Each row is a point. The points of each table are mixes of a few directions, plus a little noise. Count the directions of each table, and those that both share. Where both have some left over, give the other angles between the two spaces (their principal angles), to ten degrees, smallest first.
In the rows, zero is written as 128.

First (4 x 3)
[[114 113 149]
 [145 117 106]
 [171  93  74]
 [ 83 190 183]]
Second (7 x 3)
[[127 132  76]
 [127 124 180]
 [ 68 109  88]
 [118 127 100]
 [191 144 216]
 [113 127  70]
 [151 134 167]]
Directions: first 2, second 2, shared 1; angles 80

First (6 x 6)
[[105 157 113 103 134 114]
 [116 149 102  86 111 138]
 [120  90 158  94  90 174]
 [180 171  54 170 150  97]
 [142 127 149 211 183  76]
 [104  74 193 105 100 169]]
Second (9 x 6)
[[158 175 106 117 166  86]
 [ 89 144  83 154 115 127]
 [113  99 145 132 107 153]
 [ 84 141  82 156 112 131]
 [ 64  78 128 158  71 182]
 [138  68 195 113 105 170]
 [188 153 150  97 170  94]
 [159 204  77 122 181  63]
 [158  91 188 104 127 147]]
Directions: first 3, second 2, shared 1; angles 80

First (11 x 11)
[[ 48 158 136 102 105 164 123  95  88 113 167]
 [125 111 205 137 121 182 126 103 118 153  49]
 [131 130 144 129  87 129 102 162  82 125 127]
 [107 126  36  71 143  86 112 114 174 136 157]
 [ 96 130 118 120 139 152 139  91 143 121 132]
 [127 115 172 204  88 212 139 126  82  73 108]
 [197  75 107 185 161 150 153 117 198 112  61]
 [160 146 199 149 196 104 179 118 156 163 124]
 [136 157 121 129  68  82  93 211  44 108 196]
 [154 128  89 111 136  75 118 157 144 138 148]
 [125 131  81  72 166  74 124 116 180 164 138]]
Second (9 x 11)
[[111 105 154 104  53 103 141  70 110  78  76]
 [122 127 160 121  92 108 139 108 107 107 112]
 [130 102  20 127 184 182  95 138 199 155 128]
 [144 149 106 150 196 150 117 181 143 173 176]
 [131 114  58 130 170 164 106 139 174 149 133]
 [146 173 182 155 168 115 139 185  93 163 186]
 [123 123 141 121 103 118 133 111 119 112 113]
 [103  84 124  93  40 112 133  46 130  65  51]
 [143 174 207 151 144 100 148 173  77 149 177]]
Directions: first 5, second 2, shared 1; angles 60

First (8 x 14)
[[118 149 133 124 122  98 196 116 130 124 168 131 161 147]
 [147 100  80 168 150 103 249  99 163 150 203 142 187 159]
 [ 89  89 113 142 118 146 100 103  86  96 108 110  59 139]
 [153 138 185 119 113 155  41 156 150 113 117 112 109  73]
 [151 173 189  91 117 133  58 168 161 138 108 133 152  85]
 [107 127  82 139 136 108 204 106  81 123 133 127 121 174]
 [ 84  92 109 119 129 135  85 108 131 139  93 145 109 147]
 [174 157 134 121 140 145  90 168 121 141  93 123 128 100]]
Second (8 x 14)
[[101 146  46 126 144  88 174 107  62 155  86 140 138 188]
 [175 110 120 152 154 166  59  82 170 146 107 106 131  90]
 [118 124 158 106 125 136  52 110 184 149 110 141 152 106]
 [ 96 125  92 115 154 146 206 113  68 119  93 136  86 185]
 [151 111 153 139 119 145  90 164 149 119 142 124 117  93]
 [130 144  77 142 141 104 177  97  88 136 122 118 139 157]
 [106 145 211 110  89 115 187 167 144  80 206 129 130 118]
 [146 118 166 135 101 125  80 185 158 120 158 130 132  86]]
Directions: first 5, second 5, shared 3; angles 60, 70

First (9 x 20)
[[106 112 163 122 110 153 165 116  89 132 112 139 145 126 146 174 129 135
  135 113]
 [102 109 169 120 107 158 172 114  81 132 109 140 149 127 150 183 130 136
  136 110]
 [ 94 104 180 119 102 167 183 110  69 133 104 143 154 125 155 197 131 139
  139 105]
 [186 170  36 144 174  61  32 160 232 120 170 102  81 133  80   7 123 109
  109 166]
 [111 116 156 123 114 148 157 119  97 130 115 136 143 127 142 165 130 133
  134 116]
 [123 125 137 126 123 134 138 125 118 129 124 130 133 127 133 140 129 130
  130 125]
 [169 157  64 140 160  81  61 150 200 123 157 110  95 130  96  43 125 114
  115 155]
 [151 144  92 135 146 101  89 141 169 124 145 117 109 130 109  80 125 120
  120 144]
 [111 116 155 122 115 149 157 118  97 131 115 136 142 127 143 165 129 134
  134 117]]
Second (10 x 20)
[[ 72 172 152 141  97 122 105 101 125 113 116 144  94 106 126 138 133 118
  149 120]
 [188 161 104 157 123 116 173 162  65 130 129  78 116 134  98 158 104 131
  150 144]
 [137 149  86 192 185 110 108 133 101 143 135  94 143 122 211 131 140 112
  138 224]
 [135  96 127 107 122 133 112 175 197 132 133 162 144 159 106  86 134 139
  123 120]
 [ 64  55 142  68 111 151 107  81 141 122 145 146 142 109 134 111 116 129
  102 117]
 [129  44 116  62 106 151 149 130 119 131 153 118 148 135  91 118  92 139
  108 115]
 [177 155  65 126 144 137 185 123  95 170 112 112 117 170 132 184 113 109
  136 126]
 [ 96 129 153 143  75 114 102 172 111  91 149 110 109 101  83  98 103 142
  161 159]
 [125 125 142 125 153 131 108 118 181 134 117 164 142 138 153 111 160 128
  109 107]
 [157 194 192 159 163 116 130  85 144 114  91 151 125 108 145 145 185 132
  103  49]]
Directions: first 1, second 6, shared 0; angles 50

First (8 x 32)
[[ 89 174 130  78 145 104 107 105 129 141 147 172 172 121 131 150  91 101
  147 141 129 106 129 125 136 135 150 136 144 123 135 147]
 [169  82 128 173 112 147 145 150 127 117 109  88  81 133 123 104 165 155
  112 116 127 148 127 134 123 122 100 124 117 132 120 106]
 [ 43 152  77 128 117 172 157 125 121 113 126  99 200 128 148 197 115  98
  127 126 155 127 117  79  79 107 208  88 107 132 152 169]
 [243  59 171 179 120 112 123 155 134 127 110 106  18 133 106  44 181 183
  110 117 103 153 137 171 163 140  34 154 132 129 100  71]
 [124  75  91 197  96 194 176 159 119  97  98  41 114 137 134 146 175 146
  100 110 146 159 119  96  81 103 151  88  92 137 133 126]
 [ 49 191 113  72 144 121 118 100 126 137 149 167 208 122 143 181  80  86
  148 141 139 102 124 105 117 128 184 122 135 126 145 168]
 [ 63 175 111  90 138 127 123 107 125 133 143 151 191 124 140 172  91  94
  142 137 138 109 124 109 116 126 179 119 131 126 142 161]
 [245 117 205 106 153  47  75 121 142 159 140 195  41 124 103  32 129 161
  138 137  87 121 146 202 208 163  14 192 168 119  96  74]]
Second (11 x 32)
[[ 83 194 137  58 155  87  95  94 131 149 157 198 184 119 132 151  73  92
  155 146 125  95 131 132 146 141 151 145 153 121 135 154]
 [198  25 114 238  86 191 179 181 123  95  83  20  41 142 121  92 213 184
   86 100 133 179 124 122  99 107  92 101  90 139 116  88]
 [193  33 115 229  89 186 175 177 123  97  87  28  48 141 121  95 207 179
   89 102 132 175 124 123 101 109  94 103  92 138 117  91]
 [100 169 133  85 144 103 108 107 130 141 146 171 162 122 131 142  94 106
  145 139 126 108 130 130 139 136 142 139 143 123 133 144]
 [196  27 114 235  87 189 178 180 123  95  84  22  43 142 121  93 212 182
   87 100 133 177 124 122 100 108  92 102  91 139 117  89]
 [ 51 242 143   7 174  59  72  69 134 165 177 248 224 112 136 168  34  67
  174 159 123  72 133 134 160 151 168 158 170 115 141 172]
 [101 168 133  86 144 103 108 107 130 141 145 170 162 122 131 142  95 106
  144 139 126 108 130 130 139 136 142 138 143 124 132 144]
 [124 135 129 121 131 124 125 125 128 130 131 135 134 127 128 130 123 124
  131 130 128 125 128 128 130 129 130 130 131 127 129 131]
 [109 155 132  99 139 111 114 114 129 137 140 157 151 124 130 137 105 113
  139 135 127 115 129 130 136 134 138 135 138 125 131 139]
 [ 86 190 136  62 153  90  97  96 131 148 155 193 180 119 132 150  77  95
  153 145 125  98 131 132 145 141 150 144 151 121 135 152]
 [167  71 120 189 105 163 156 157 125 110 103  68  80 136 124 108 175 159
  105 112 131 156 126 125 112 117 108 113 107 134 122 106]]
Directions: first 2, second 1, shared 1

First (11 x 32)
[[ 90 162 124 134  96 160 143 190  95 165 142 125 166  98 125  85 204 125
  105 178 134  83  60 149 105 127 141 145 187 135 116 182]
 [143 135 148 131 221  95 114  67 113  84 146 144 136  97 117 164 121 142
  140 152 112 152 172 111 137 119 127  80 109 142 128 123]
 [182 126 138 134 179  86 134  92 143 178 151 149 136 131 116 111  67 100
  144 136 118 136 165 163  97 135 144  91 134  92 138 122]
 [ 94 124 112 118  70 175  94 145 131  28  76  96  88 126 162 189 189 165
  132  92 163 164 119  45 177 124 100 151  84 169 118 102]
 [ 94 102 131 137  98 131 179 150 121 165 121 134 138 172 115 112  97 124
  102 118  81  75 105 154 131 107 142 182 143 126 138 119]
 [124 107 127 141 116 155 156 156 153  78  78 117 110 144 174 219 119 145
  149  93  97 140 139  98 169  75 126 137 121 127 126  67]
 [107 130 144 122 198 105 113  80 100  62 152 136 133 101 107 150 141 149
  123 141 112 138 153 112 155 123 112 115 103 170 126 132]
 [ 85 133 117 131  61 141 121 104  81 163 108 131 129 165  90  70 150 138
   79 159 150  87  95  73 101 165 143 159  91 142 143 155]
 [207 113 126 139 151 100 141 117 184 180 125 140 117 150 149 143  43  93
  169  97 121 156 175 164 107 123 145  91 135  65 136  87]
 [175 172  98 109  64 156  57 169 161 149 132  99 109  90 153  81 193 108
  154 125 236 185 110 129  92 189 114  94 144 104 110 170]
 [108 108 137 114 150 105 158 144 132 155 175 139 146 136  99  84  91 114
  111 111  85  90 117 209 138 120 119 172 157 140 127 147]]
Second (9 x 32)
[[122 136 108  98  65 152  76 142 186  72 109  99  73 101 174 185 149 144
  174  85 147 212 151 159 163 180  80 170  69 171 143  74]
 [120 138 105  92  56 157  68 145 198  62 106  94  63  94 182 195 154 145
  182  77 150 228 156 165 167 189  71 178  58 177 145  65]
 [134 122 146 156 185 105 176 115  74 180 145 155 178 152  86  76 110 114
   87 168 111  50 106  99  99  80 171  88 184  90 114 177]
 [137 116 157 171 218  92 203 108  44 209 155 170 207 168  62  47  98 106
   65 189 102   7  94  81  81  54 197  67 214  70 106 204]
 [128 127 129 133 135 126 133 127 121 135 131 131 133 131 122 123 125 125
  124 134 126 118 126 124 125 122 133 124 136 123 126 134]
 [128 127 129 132 133 126 133 127 123 133 129 131 133 131 124 124 126 127
  124 132 127 121 125 126 126 123 132 125 133 123 127 132]
 [128 128 128 127 126 129 127 127 130 127 127 127 127 127 128 130 127 129
  129 127 127 129 129 127 130 129 126 129 126 129 127 127]
 [125 131 121 117 105 136 109 133 150 106 121 117 107 119 145 150 137 134
  145 113 136 161 137 139 140 148 110 143 106 143 134 107]
 [128 127 128 128 128 128 130 127 126 130 129 128 131 129 127 126 127 127
  128 130 127 125 126 126 127 126 130 127 128 127 128 130]]
Directions: first 6, second 1, shared 0; angles 30
